Each point is reached from the start by the listed moves, each made once or not at all, plus a little noise. Say if it took an odd or an even number of moves. Then give how often each move was made.
(in the rows, 128 means zero)

Moves:
(1): [164 126]
(2): [138 159]
Start: [131 123]
Points:
[179 152] => even (1, 1)
[169 122] => odd (1, 0)
[143 156] => odd (0, 1)

Moves:
(1): [150 140 113 130 137 122 127]
(2): [114 145 122 149 125 105 132]
(3): [163 139 148 156 106 126 137]
(4): [134 111 132 147 152 129 134]
(5): [137 151 156 121 142 118 127]
(6): [119 147  96 145 133 157 110]
Start: [140 130 147 122 128 137 122]
Points:
[162 202 156 181 123 131 116] => even (0, 1, 1, 0, 1, 1)
[178 166 193 183 139 106 140] => even (0, 1, 1, 1, 1, 0)
[190 153 151 192 134 109 142] => even (1, 1, 1, 1, 0, 0)
[197 195 149 164 133 147 113] => even (1, 0, 1, 0, 1, 1)
[130 150 115 140 133 167 105] => odd (0, 0, 0, 0, 0, 1)

Moves:
(1): [121 119 129 137 131 121 149 133 122]
(2): [136 135 122 124 147 134 120 109 121]
(3): [128 152 148 140 131 107 124 121 101]
(4): [143 135 118 133 141 133 130 143 125]
(5): [133 114 137 134 123 141 106 122 124]
(6): [133 143 141 107 142 130 142 146 100]
(7): [120 130 128 134 134 144 142 124 140]
(8): [121 144 132 122 158  99 129 152 134]
(9): [139 120 143 126 128 118 131 113 135]
Start: [127 132 138 139 138 124 122 130 134]
Points:
[133 186 181 123 209  88 138 129  95] => even (0, 1, 1, 0, 0, 1, 1, 1, 1)
[135 192 167 127 197  81 136 182  78] => even (0, 0, 1, 1, 0, 1, 0, 1, 0)
[123 151 166 122 183 125 129 164 121] => even (0, 0, 0, 0, 1, 1, 1, 1, 0)
[134 186 165 139 202  76 156 188  79] => odd (1, 0, 1, 1, 0, 1, 0, 1, 0)
[146 200 159 128 222  89 127 161  72] => odd (0, 1, 1, 1, 0, 1, 0, 1, 0)

Moves:
(1): [130 121 118 159 128 136 163 139 150 150 102 113 140 143 131]
(2): [131 140 134 144 116 127 120 122 123 124 115 124 129 119 120]
(3): [138 155 145 131 103  99 128 133 157 132 154 107 156 130 141]
(4): [ 98 135 126 141 150 113 109 133 119 134 124 141 144 135 127]
(5): [127 130 152 123 140 122 132 116 150 119 131 158 149 112 116]
(6): [138 117 149 136 110 136 136 142 119 128 138 140 125 121 121]
(7): [124 148 129 145 117 114 158  94 128 119 140 147 104 110 157]
(8): [149 127 127 128 138  90 150 144 135 132 127 144 111 115 122]
(9): [125 131 123 138 110 142 119 139 157 134 132 143 111 125 139]
(10): [121 132 137 114 122 119 128 127 120 139 119 136 124 105 127]
(11): [157 112 118 150 132 156 116 120 100 162 126 123 128 138 116]
(12): [126 120 118 144 104  96 140  98 139 123 120 152 138 122 130]
(13): [119 137 104 123 132 136 129 156 127 152 135 122 152 117  89]
(14): [153 150 124 105 123 136 131 143 111 109 128 128 131 140 165]
Start: [119  94 128 116 106 126 148 111 144 125 117 148 152 132 137]
Points:
[140 148 143 101  90  60 162 195 132 156 148 167 198  99 134] => odd (0, 0, 1, 1, 0, 1, 0, 1, 0, 1, 0, 0, 1, 1)
[146 145 120 153 101  55 185  84 116 162 102 239 184  65 127] => even (0, 1, 0, 1, 1, 0, 1, 1, 0, 1, 1, 1, 1, 1)
[189 102 124 145  90 144 199 186 157 197 107 200 172  93 109] => odd (1, 0, 0, 0, 1, 1, 0, 1, 1, 1, 1, 0, 1, 1)
[131 168 119 164  92  15 235 115 204 141 127 208 224 100 161] => odd (1, 0, 1, 1, 1, 0, 1, 1, 0, 0, 0, 1, 1, 1)
[ 88 100 152 132 128 127 144 145 147 144 133 195 212 105  82] => even (0, 0, 0, 1, 1, 1, 0, 0, 0, 0, 0, 0, 1, 0)
